Each row of a before or after table is a point. One or more steps were done to the points. Then noise was added and the rows were shuffled. The steps act on columns, c1 being the first. Name the steps. A step turns or swaps two columns, mirrors them in a line or flattens them onto one, adds a multiple of one to another, or multiplies or shifts one. Angles are multiples of 10 degrees, from the lower column toward the higher: turns from -170 to 170, lines from 10 to 170 but not 90. Use the fewest steps. Two steps may share a column if one is a turn and the other turns, adds or multiplies; they go together, in the order done. Otherwise the lowest column goes first.
(in the rows, 128 means zero)

Before, 11 rows:
[[182  71]
 [172  90]
 [112 115]
 [162 135]
 [ 80 157]
 [114 141]
 [140 177]
 [111 144]
 [119 110]
 [156  95]
 [153 127]]
After (11 x 2):
[[153 172]
 [177 115]
 [ 33 145]
 [235  58]
 [ 96 136]
 [213  78]
 [107 103]
 [197 131]
 [182  86]
 [101 133]
 [ 98 101]]
Steps: multiply c1 by 2; shift c2 by -10

Before (13 x 6):
[[ 95 138 157 157 148 191]
 [116  88 189 123 160 127]
 [101  89 132 127 174 203]
 [ 97 106 128 148 117 176]
 [ 78 113 152 142 145 171]
 [141  53  96  77 148  94]
 [182 115  82  41 177 118]
 [177 129  74  58 172 100]
 [138  68 144  74 124 121]
 [146 123  74  97 178 113]
 [136 148  94  40 136 136]
 [116 125 194  95 174  85]
 [181 120 176 110 158  99]]
After, 13 rows:
[[222 239 178  91 175 119]
 [123 201 126 154 175 201]
 [182 221  91 127 149  96]
 [184 140  64 125 124 118]
 [159 131 127 152 175  84]
 [107 138 114 176 148 170]
 [156 125 123  74 157  99]
 [163 247 190 120 181 114]
 [135 137  86 143 164 124]
 [101 125  97 155 117 173]
 [217 153 163 137 137 137]
 [204 233 187  88 171  98]
 [ 95 123 140 156 148 190]]
Steps: mirror c1 and c4 in the line at 140 degrees; add -1.5 times c5 to c3; turn c2 and c3 by 120 degrees

Before:
[[ 99 118 174  92 110 148 140 105  98]
 [113 111 104 140 163 105 103  84 157]
 [243 126  93 150 164 121 206 167 116]
 [158 184 132  53 107  87 135  85 121]
 [150 133 128 134 105  35 179 203  78]
 [198  65  89 116 169  92 215 112 111]
 [208  66 183 143 121  84  80 146 158]
 [166 141 147 120  68 148  39 100  67]
 [180 116 158  87 160 129  82 145  83]
 [180  64  70 137 100 168 101 171 129]]
After, 10 rows:
[[111 113 128 141 163 120  98  82 157]
 [166 140 126 123  69 175  53 101  65]
 [241 125 125 149 160  95 199 166 118]
 [180  61 128 136 101 174 115 172 130]
 [180 117 126  88 161 145  84 141  79]
 [157 183 129  53 110  88 118  84 122]
 [101 120 126  90 111 142 146 104  96]
 [200  66 130 114 169  65 195 114 113]
 [152 133 131 135 105  22 142 205  75]
 [207  66 128 142 125 106  68 143 156]]
Steps: multiply c3 by 0; turn c6 and c7 by 20 degrees

Before, 11 rows:
[[159 119 106 146 102 154  85 127 148 133 122 133]
 [123 147 135 112 139 112 117 140 125 106 144 128]
 [103 128 122 131 133 156 135 144 176 141  96 148]
 [ 81 149 164 129 118 134 138 131 154 139 131 125]
 [158 145 116 135 114 121 133 109 126 111  99 127]
 [146  93  90 128  94 141  97 147 114 123 138 104]
 [ 97 166 155  89 141 135 135 139 137 161 142 111]
 [132 126 112 149 111 181 123 135 127 155 117 162]
 [113 126 138 141 130 133 124 154 144 172 128 133]
 [138 138 144 137 101 179 129 168 149 162  97 161]
 [132 130 161 106 152 133 135 133 130 121 150  98]]
After (11 x 12):
[[ 98 167 139  91 141 153 135 140 153 159 142 114]
 [113 127 134 143 129 140 123 154 169 170 128 135]
 [161 117 151 148 100  99  85 128 178 134 122 134]
 [130 129 178 146 111 103 124 135 127 152 117 167]
 [147  94 135 129  93  88  95 150  91 124 137 107]
 [100 129 156 130 132 117 136 142 247 144  97 149]
 [132 129 138 109 150 161 136 131 134 121 148  97]
 [ 78 147 142 129 118 160 136 131 194 138 130 128]
 [137 138 179 137 101 132 130 169 180 162  92 159]
 [125 149 113 112 139 140 115 140 118 105 145 127]
 [160 144 118 134 116 115 132 110 124 112  99 126]]
Steps: mirror c3 and c6 in the line at 40 degrees; multiply c9 by 2.5

Before (8 x 20):
[[144 125  64  80  91  70 160 129 167 165 116 155 167 173 144 112 123 172
  112 186]
 [126 199  85 102 173 106 116  80  88 125  90  91  97  54 137 109 101 105
  143 109]
 [161  61 173 185  97 141  55 123 183 135  72 192 159 124 202  63 100  77
  141 131]
 [124 157 176  81 116 194  94 149  77  84 118  95 111 126 159 172 167 199
   55 134]
 [135 155  60  73 181 195 169 168 108 140 100 151  99  86  85 131 186 103
  140 175]
 [114 121 104 174 150 125 135  73 173 143  37  70  49 181 106 139 151 195
  134 132]
 [184 118 126 112 206 193 136 172 154  70 122 161 130 181 113 113 111 122
   81 203]
 [187 111 170 153  74  57 152 149 144 143 124 143  52 153 104 176 116  69
   85 207]]
After, 8 rows:
[[137 195  61  73 183 189 173 167 109 185 132 151 106  56  86 134 139 103
  139 174]
 [125 197  87  98 175 106 116  82  90 100 122  89 100  22 136 113 131 103
  145 109]
 [128 141 174  79 122 197  92 151  79 165 123 102 112  94 155 173  87 193
   50 135]
 [183 130 171 153  71  60 157 151 148 119 124 148  52 122 114 175 141  71
   82 210]
 [184 134 123 114 201 195 134 173 154 116 121 162 136 150 116 107  71 124
   73 203]
 [119 182 101 172 152 128 134  74 168 152  50  71  51 152 104 137 140 196
  133 131]
 [150 123  62  76  87  73 159 128 168 127 111 163 170 148 145 110 168 173
  115 179]
 [163  56 173 188  99 145  50 123 181  96  21 186 158  91 204  67 134  74
  139 128]]
Steps: add -0.7 times c15 to c2; turn c2 and c11 by 30 degrees; swap c10 and c17; shift c14 by -30

Before, 8 rows:
[[173 203 179 157 114 130  82 165 106  81 137 171  84 120 136 182 101 183
  166 178 118 184  97 107 177 119  69 202 169  81 186 103]
 [119 114 111 129 149 112 148 137 127 100 171 112 196 121 133  90 107  91
  150 173 129 137 154 193 109 176 140  48 121 123  98 195]
 [145 119 137 171 233 136  85 225  68  96 176 145 161 179 113  44 189 174
  154 149 122 182  41 183 106 122  78 150 104 132  58  79]
 [117 143  75 118 135  73  99 111 142 113 178 111 201 126 125 152 102 156
  180  95 172 114 105  45  89 123 109 115 165 210 137 134]
 [ 87  55 150 100 148  70 111 126 117  78  77 179 139 218 129 178 170 143
  150  80 112 188 128 117 124 109 132 215 157  65  79 128]
 [114 124 215  97 127 143 117 149 159 110 142 102 221 159 182  93 139 147
  127 146 121 106 166 103 176 145  81 210 170 127  70 122]
 [104 215 170 139  17 154 147 110 126 163 130 141 157 159 188 145  82 220
  188  91  79 113 131 127 186  64 101  63  91  78 142 126]
 [142 154 103 176 165 125 112 106 219 106 122 129 112 111 118 152 140 190
  108 100 102 219 121  92 198  51 145 109 240 160 142 221]]
After, 8 rows:
[[143 133 136 170 233 136  87 236  61  93 173 146 155 180 181  63 187 171
  159 143 137 180  42 187 102 125  82 152 103 130  55  74]
 [105 175 173 133  17 148 148 109 126 158 132 138 150 155 155 191  82 217
  192 108  57 111 135 120 178  70 106  71  92  82 139 124]
 [120 132 108 131 153 114 151 136 132  97 172 113 198 120 155 111 108  95
  152 150 138 138 150 190 107 171 138  48 126 122  94 204]
 [169 150 183 162 116 131  86 159 109  82 140 175  84 119  90 168 103 176
  160 160  80 181  89 100 173 120  68 207 170  88 182 100]
 [112 127 212 100 125 145 114 150 157 111 143 101 221 162 187 147 140 158
  126 137 132 108 168 106 180 147  78 215 175 122  75 120]
 [ 83 118 152  94 149  70 113 123 119  81  77 185 136 226  88 157 172 147
  154 100 145 191 124 118 122 106 133 214 159  73  78 128]
 [116 113  78 119 136  79 108 110 145 112 181 110 193 120 115 138  98 158
  186 116 148 109 104  42  90 126 104 113 157 210 142 137]
 [146 143 104 176 161 123 115 107 220 104 119 126 116 110 105 133 142 194
  113 127  91 213 122  90 192  54 152 112 240 159 140 215]]
Steps: flatten c2 and c21 onto the line at 120 degrees; turn c15 and c16 by 50 degrees; multiply c20 by 0.4

Before (12 x 64):
[[133  88 156 108 122 137 125 132 119 143 135 122 134 134 149 148 135 109
  143 138 133 122 124 142 129 136 129 123 139 113 136 115 142 167 142 133
  141 137  96 155 135 125 145 125 141 112 149 134 129 142 120 137 140 128
  137 112 146 138 149 125 138 109 130  56]
 [149 140 141 133 108 127 135 125 119 102 111 143 134 135 119 118  97 116
   88 133 118 125 125 136 126 140 125 108 126 145  93 120 145 125 142 139
  136 134 109 144 142 137 127 117 117 137 108 129 138 131 110 128 149 135
  187 111 111 110 109 125 109 142 133 149]
 [152 135 125 106 122 134 137 132 134 138 137 140 141 135 119 123 102 132
  134 135 136 117 135 165 145 111 126 143 141 124 123 120  98 160 147 130
  135 132 128 135 135 128 149 140 139 113 160 132 128 180 147 131 130 135
  152 122 116 124 118 116 134 138 140 153]
 [101 129 117 125 162 145 144 148 114 135 139 133 141 125 122 149 103 110
  139 124 111 124 106 122 139  97 132 105 134 143 134 133  95 104 144 138
  137 137 111 156 149 123 131 119  77 139 110 129 140 128 108 136 127  79
  129 107 138 104 145 135  84 139 132 159]
 [136 120 132 143 122 126 127 148 130 140 137 139 142 140 116  72 141 146
  150 131 119 132 103 125 114 101 127 145 118 140 128 154 144 169 131 134
  134 135 121 147 145 122 120  90 135 136  99 142 117 175 104  75 118 116
  148 118 124 122 111  94 100 130 130 151]
 [155 138 122 105 121 152 133 133 123  89 136 140 144  98 121 131 128 124
  136 143 122 132 110 126 122  68  71 108 142 110 135 129 144 146  85 144
  129  85 122  98 141 126 124 141 132 139 192  81 143 133 105  97 155 125
  123 116 209 130 111 142 124 127 121 156]
 [154 141 170 103 118 136 120 134 136 134 136 144 149 136 147 140 138 139
  147 147 125 114 103 124 142 121 134 120 156 143 115 115 140 160 128 143
  135  88 113 128 131 181 116 148  90 121 138 129 140 130 119 138 135 137
  147 106 123 143 189 131 141  53 144 110]
 [145 133 123 133 108 103 132 133 108 125 127 130 136 130 127 147 130 112
  150 135 106 103 116 134 140 109 130 113 152 139 121 124 109 121 132 130
  146 137 122 144  94 122 182 150 129 136 109 140 127 131 104 135 135 115
  123 154 153 127 158 136 119 103 122 166]
 [107 142 121 133 187 135 140 144 124 143 141 146 133 101 138 132 139 136
  151 126 124  94 103 123 115 134  88 138 153 142 114 138 143 173 147 144
  154 120 113 156 154 115 120  90 118 129 112  82 129 166 122 127 107 121
  122 149 114 138 132 140  90 137 127 119]
 [153  97 126 110 129 133 129  90 154 136 117 121 147 123 125 150 134 117
  138  92 125 128 125 128 142 131 109 126 143  96 127 123 141 159 144 138
  132 137 124 108  92 132 118 149 118 105 108 136 134 145  99 137  84  93
  130 109 115  11 117 115 136 122 122 143]
 [158 138 143 155 118 142 128 135 152 131 122 128 127 138 158 145 102 176
   81 145 129 115 101 141 140 125 126 119  83  97 138 123 146 169 133 134
  143 128  76 151 118 117 119 145 105 133  95 131  77 150 138 109 127 115
  124 156 110 109 112 142 116 141 152  53]
 [148 137 166 121 112 122 122 138 112 139 125 126 139 122 136 144 131 137
   98 133 119 121 122 142 148 130 114 143 110 127 123 121 117 110 123 139
  137 124 111 154 135 156 146 109 134 127  99 120 144 133  98  84 159 122
  122 134 121 140 118 138 134 136 137 169]]
After (12 x 64):
[[108 142 123 129 187 135 140 147 131 139 141 147 134 113 125 132 140 146
  149 129 124  96 101 120 113 132  87 139 150 143 119 126 144 178 149 145
  151 119 118 156 153 101 120  90 117 128 113  82 126 167 120 131 110 122
  118 151 113 139 130 140  89 135 128 122]
 [150 143 139 134 106 123 137 128 120 100 109 142 137 132 112 115  95  99
   90 133 118 122 125 135 126 143 126 106 127 142  91 116 141 121 140 139
  138 133 111 143 145 134 129 116 114 138 109 126 137 130 110 126 149 137
  185 110 109 108 107 124 106 141 136 148]
 [132  88 156 106 119 139 124 135 102 142 137 124 135 124 138 152 131  80
  140 138 132 121 124 144 130 137 128 122 136 112 133 110 148 166 133 133
  142 140  94 154 135 131 145 127 142 113 149 133 129 140 118 138 140 128
  135 115 148 138 153 127 138 113 129  59]
 [152 138 167 105 117 136 125 132 146 134 137 146 148 183 139 137 138 157
  147 150 122 113 104 124 142 123 134 124 156 141 112 118 141 160 122 145
  136  87 113 129 134 138 115 146  91 118 140 128 143 131 121 135 136 135
  146 104 121 143 191 129 144  53 142 109]
 [143 131 123 135 108 103 135 135  56 129 131 133 133 123 115 149 133  89
  150 133 108 105 116 133 139 103 128 111 151 142 122 124 110 123 125 130
  147 135 122 146  95 130 182 152 131 137 106 141 126 133 105 134 133 119
  124 155 156 121 154 139 122 105 121 163]
 [154 132 123 105 120 132 139 130 113 138 134 138 140 126 109 121 104 137
  133 131 137 118 133 164 148 113 125 141 141 122 127 109  95 160 143 131
  137 135 128 131 136 133 153 139 138 114 159 132 127 181 148 132 129 137
  152 121 117 124 120 113 133 142 138 154]
 [156 139 124 103 122 154 137 134 128  88 138 137 147 126 110 126 129 120
  134 143 117 134 112 124 124  65  72 110 139 112 137 154 145 144  88 145
  128  87 121 100 143  99 126 143 132 140 191  84 142 132 106  98 153 126
  125 118 212 128 108 143 123 128 121 156]
 [158 138 143 156 117 143 126 135 164 133 125 133 124 122 147 144  99 249
   82 144 125 115  98 140 138 124 124 120  86  96 137 121 144 170 133 132
  141 128  75 152 113 139 118 144 103 133  96 127  77 148 135 105 127 118
  123 156 108 107 111 143 122 139 152  47]
 [155  97 126 113 131 136 131  92 165 135 117 120 147 135 116 151 133 100
  137  93 125 126 127 130 144 130 109 129 145  99 126 115 141 160 142 136
  132 136 125 110  95 127 120 149 120 107 108 136 135 148 103 136  83  94
  129 106 114   8 114 115 135 120 125 143]
 [150 135 166 121 113 122 123 139  95 141 121 125 140 156 123 141 133 151
   98 129 122 121 120 142 150 131 112 144 108 124 126 125 117 112 121 140
  143 123 110 155 138 124 147 110 135 129  99 120 147 130 101  84 161 123
  118 137 125 138 119 138 132 138 139 169]
 [101 132 118 123 163 145 145 148 109 135 140 133 138 124 110 149 105  82
  136 123 114 125 103 122 138  98 131 106 133 140 134 124  91 103 146 137
  138 139 111 155 149 124 133 120  81 137 109 128 140 129 109 141 130  79
  127 107 139 106 145 135  82 137 133 161]
 [139 121 133 143 122 128 128 151 135 138 135 139 143 120 106  72 142 172
  148 136 119 130  99 122 116 100 124 145 115 138 131 150 142 172 141 134
  131 136 120 149 146 139 121  92 134 137  99 143 116 171 105  74 120 118
  147 118 125 123 113  98  99 132 126 151]]
Steps: add -1 times c43 to c9; swap c14 and c42; shift c15 by -10; multiply c18 by 2.5; turn c32 and c35 by 30 degrees
